Each row of a before or after table is a point. The points were changed in one or more steps. Then noise was added and the rows were shuffled. The steps act on how far a point lies along the listed directions, d1 being the first. Write out the steps. A step turns or swaps two directions, mirrors them in a line or flattens them onto one, adds a multiple of one to another, or multiplies one. Angles are multiples of 10 degrees, from the lower direction toward the higher: turns from -170 to 170, lines from 10 to 170 but not 90. Use the fewest steps. Two steps may share a direction if one is a turn and the other turns, adds or multiplies; they go together, in the order done. Otherwise the lowest direction goes first.
(in the rows, 128 means zero)

Directions:
(1): [ 87 120 156]
(2): [ 99 151  93]
(3): [135 172 151]
Before (11 x 3):
[[ 75 127 160]
 [119  88 112]
 [125  98 190]
 [143 114  99]
 [ 89 192 117]
 [112 171 141]
 [142 135 140]
 [136 204 117]
 [ 96 131 132]
 [127 164 112]
 [ 79 108  99]]
After:
[[116 162 119]
 [158 105 165]
 [137 134 143]
 [101 195 109]
 [124 138 127]
 [122  90 108]
 [116 201 130]
 [122 111 114]
 [117 136 117]
 [101 113  84]
 [124 172 134]]
Steps: multiply d1 by 0

Directions:
(1): [121  93 121 132 181  98]
(2): [112 162 149  89 165 147]
Before, 14 rows:
[[146  90 105 146 117 110]
 [113 127 117 120 199 111]
 [129 148 125 127 105 156]
 [122 173 134 122  79 162]
 [151 118 142 115 152 115]
 [136 144 126 144 103 127]
 [154  83 130 180 108  93]
 [129 152 128 128 114 149]
 [110 123 137 113 193 141]
 [126  97  71 169 133 110]
 [115 174 165  83 118 163]
 [142 108 114 168 115 124]
 [111  61 114 144 221  69]
 [103 149 145  85 175 114]]
After, 14 rows:
[[ 93 196 169  57 187 164]
 [135 106 108 153 116 126]
 [136 111 113 152 126 120]
 [137 156 132 104  99 155]
 [136 157 133 137 101 159]
 [139 135 122 149 107 122]
 [150 130 147 107 151 125]
 [141 180 170 121  86 159]
 [129  67 119 153 143  84]
 [114 119 134 117 197 137]
 [134  91 100 172 100 103]
 [114 186 106 116 112 171]
 [110 153 126 103 193 129]
 [106 113 132 108 184  89]]
Steps: swap d1 and d2

Directions:
(1): [ 99 128 103 194 149 128 148 119  99]
(2): [140 147 136 158 139 177  94 174 148]
Before (12 x 9):
[[124 116 118 107 115 116 137  96 116]
 [174 140 159  71 126 149  89 137 157]
 [174 154 145  87 113 145  82 178 150]
 [175 132 169  17 102 133  92 133 173]
 [104 128 107 114 117  92 149  93 109]
 [163 148 172  67 112 142  87 158 173]
 [122 128 127 175 127 141 133 143 130]
 [110 130 134 126 135 110 125 105 136]
 [192 137 158  59 100 141  85 153 173]
 [136 133 141 148 144 152 123 135 134]
 [136 132 146  89 108 122 124 138 142]
 [116 119 151 109 127  99 141  96 129]]
After:
[[171 114 143  37  91  82 130  96 142]
 [139 134 130 125 124 160 103 140 140]
 [158 121 148  53 118 100 126  88 132]
 [135 130 145  88 108 119 127 136 140]
 [117 138 140 134 139 134 109 128 148]
 [129 156 124 142 127 162  96 162 144]
 [141 124 157  43 101  80 134  97 141]
 [166 121 163   7  98 108 111 109 159]
 [114 118 122 166 123 117 152 119 118]
 [125 120 133 135 139 119 149 102 116]
 [147 124 126  59 101  69 140 104 111]
 [133 138 163 127 134 147 104 143 155]]
Steps: mirror d1 and d2 in the line at 10 degrees

Directions:
(1): [ 42 154 118 119 122 143 129 133 149 152 122 153]
(2): [ 95  91 152 170 104  84 150 112  94 143 109 111]
(3): [116  67  89 131  98 147 112 100 165 108 154 119]
Before, 8 rows:
[[ 40  71 151 173  81  81 154 103 103 162  98 115]
 [187 104 113 128 136 123 110 123 141 113 134 115]
 [116  81 159 189  90  72 159  92  81 150  96  93]
 [119 193 121  93 134 162 136 148 135 141 133 154]
 [183 122 132 135 131 110 126 112 118 114 130 120]
 [ 74 120 147 150 130  83 147 135  80 151 120 144]
 [114 133 126 102 104 126 136 129 161 121 144 134]
 [184  66 119 150 114 111 122 110 106 102 122  96]]
After:
[[180 123 135 135 126 108 128 113 117 118 129 116]
 [130  41  91 158  73 132 121  71 156 114 143  97]
 [ 71  69 104 144 109 108 129 112 118 130 148 142]
 [ 64  43  81 131  74 149 109  90 185 122 147 124]
 [203  86 102 124 129 136 108 120 128  89 134 104]
 [196 132 126 123 152 118 117 137 129 120 127 120]
 [ 98 182 149 123 123 122 157 145 100 158 108 143]
 [123 153 136  97 113 126 137 135 154 130 138 138]]
Steps: turn d2 and d3 by 70 degrees

Directions:
(1): [107 126 124 110 115 196 152 120  99 140 154 127 150 114 146 149  97  58]
(2): [152  91 148 128 143 112 144  84 157  98 152 131 147 150 140 126  47 145]
(3): [123  81  89 168 110 128  64 172 116 129 141 150 135 149  96 127  98 112]
Before:
[[109 178 140 102 117 164 159 154 104 157 112 110 107  93 142 151 205  93]
 [120 123 142 121 114 149 134 119 123 111 144 131 128 118 131 141 111 108]
 [134  88  98 182 133  82  56 167 141 107 120 143 111 169 100 113 118 168]
 [114 174 144 111 127 139 126 135  97 163  98 123 120 111 127 141 197 113]
 [151  94 112 152 121 117  77 154 124 117 120 143 112 152 105 120 117 138]
 [128 134 117 148 118 120 113 146 126 138 115 118 129 130 131 123 146 142]
 [159 110 150 145 150 101 139 100 160 105 127 126 129 138 126 114 106 158]
 [155 177 138 125 139  87 147 129 144 132 101 113 121 144 140 110 163 166]
 [133 114 140 124 156  87 104 100 167 109 121 137 129 157 128 130 120 174]
 [126 137 145 110 138 144 169  87 137 117 121 117 133 124 134 152 122 133]
 [138 141 124 142 119  65 104 135 157 135 102 121  96 133 105 108 164 175]]
After, 11 rows:
[[157  95 114 158 125  96  70 156 133 113 112 143 105 156  99 114 127 159]
 [150  89 102 197 142  31  39 172 162  98 101 144  95 181  86  98 141 220]
 [123 137 145 106 136 156 173  87 132 119 125 118 136 121 137 156 116 120]
 [102 178 140  96 112 188 167 152  93 161 121 110 116  88 149 157 194  70]
 [167 111 151 153 154  75 130 104 171 102 118 126 120 143 119 107 119 184]
 [131 134 119 151 121 107 109 148 132 136 109 118 125 132 127 119 153 156]
 [155 143 128 158 130   8  84 142 182 126  81 122  78 144  90  91 190 233]
 [113 174 143 109 127 142 128 134  95 163  99 123 121 110 128 143 196 109]
 [167 178 140 136 146  49 134 133 161 125  87 114 109 152 131  98 180 205]
 [113 122 141 115 110 170 142 116 114 114 152 130 136 114 137 148 101  86]
 [145 115 143 134 163  49  90 105 184 102 106 137 117 165 118 118 137 213]]
Steps: multiply d1 by 2

Directions:
(1): [117 101 152 122  99 134  95 165 137 206 129 177 108 128 109 128 112 124
 124 122 143 192 168 122]
(2): [126 123 112  87 179 116 146 151  95 119  74 119  88 119 129 107  89 109
 144 180 116 171 109 161]
(3): [117  90 138 108 166 130  98  86  95 133 135 114 122  99 128 177 197 154
 132 101 136 164 113 166]
(4): [141 161 137 129 148 162  94 116 148  93 119 182  76  87 142 141 102 174
 129 108  72 121 141 113]
Before:
[[131 112 117 138 118 120 145 137 119 147 130 114 139 146 113 121 133 109
  139 136 139 142 129 152]
 [130 143 133 135 140 140 119 107 122 104 139 118 134 131 137 143 142 148
  124 118 119 112 116 130]
 [124 116 115 117 134 123 139  98 122 115 123  90 148 128 137 142 148 128
  136 122 135 134 110 150]
 [144 128 152 140  84 159  82 145 167 157 153 166 108 132 121 146 125 154
  100 103 123 138 169  95]
 [119 101 165 149 115 150  72  95 146 155 160 162 118  96 126 161 190 177
  114  70 111 147 145 124]
 [131 137 121 124 126 126 136 127 130 103 127 123 120 121 139 133 110 131
  117 132 120 126 135 120]
 [122 127 135 142  93 127 143 138 139 153 146  96 163 155 118 131 143 102
  121 117 160 107 125 117]
 [129 125 131 113 179 126 113 103  96  89 113 131 107 108 148 145 147 151
  132 132 117 136 111 154]
 [120 136 117 127 129 114 150 139 122 114 121 114 138 130 128 131 127 118
  128 139 136 126 113 130]
 [115  93 141 153 100 101 107 131 134 172 171 110 169 141 120 135 175 130
  114 115 159 140 135 141]
 [149 141 122 130 142 137 138 127 135  95 137 124 123 124 136 134 113 134
  126 128 116 119 120 125]
 [130 128 138 140 143 140 114  69 136 107 159 133 126 108 139 155 178 154
  117  85 108 113 114 123]
 [151 163 119 138 118 146 129 134 150  98 117 146 110 115 144 120 101 139
  124 136 104 109 131 117]]
After:
[[127 113 151  98 199 147  67  96  92 106 107 174  64  71 147 173 155 184
  136 109  95 180 127 164]
 [133 143 127 124 123 136 124 138 139 110 122 149 101 113 138 131  90 138
  116 131 107 137 148 112]
 [162 196 130 141 118 175 101 151 179  88 103 210  61  91 150 113  49 167
  123 128  57 113 158  92]
 [109  76 125 103 126 110 129 112 106 173 125  88 154 137 120 148 168 112
  137 124 168 186 120 167]
 [113 119 118 124 114 103 155 159 119 148 121 111 148 145 117 121 123  99
  127 149 158 146 121 132]
 [102  59 128 151  97  65 144 116 104 181 186  35 229 174 113 136 229  93
  114 127 215 130 105 166]
 [124 111 163 122 161 164  57  71 134 142 151 193  72  69 135 184 180 189
  119  62  87 176 141 133]
 [124  94 106 140 107  95 175 139 105 156 137  68 180 175 106 112 155  78
  138 150 177 132 113 163]
 [124 130 150 124 140 153  87 121 125 140 134 159 101 114 130 152 131 161
  125 109 112 159 138 132]
 [110  98 127 142  64  94 178 159 125 196 153  52 211 199 102 110 155  53
  119 140 215 117 119 125]
 [165 182 138 156 113 179  89 103 183  58 154 164  95 105 147 154 120 191
  102  88  69  64 146  80]
 [150 145 135 126 138 151 113 145 147 117 129 168  91 109 133 133  86 145
  126 124 100 147 143 117]
 [129 117 169 144 166 175  41  37 140  89 162 172  87  46 146 205 226 235
  118  36  64 127 128 137]]
Steps: mirror d1 and d2 in the line at 100 degrees; multiply d3 by 2; multiply d4 by 3
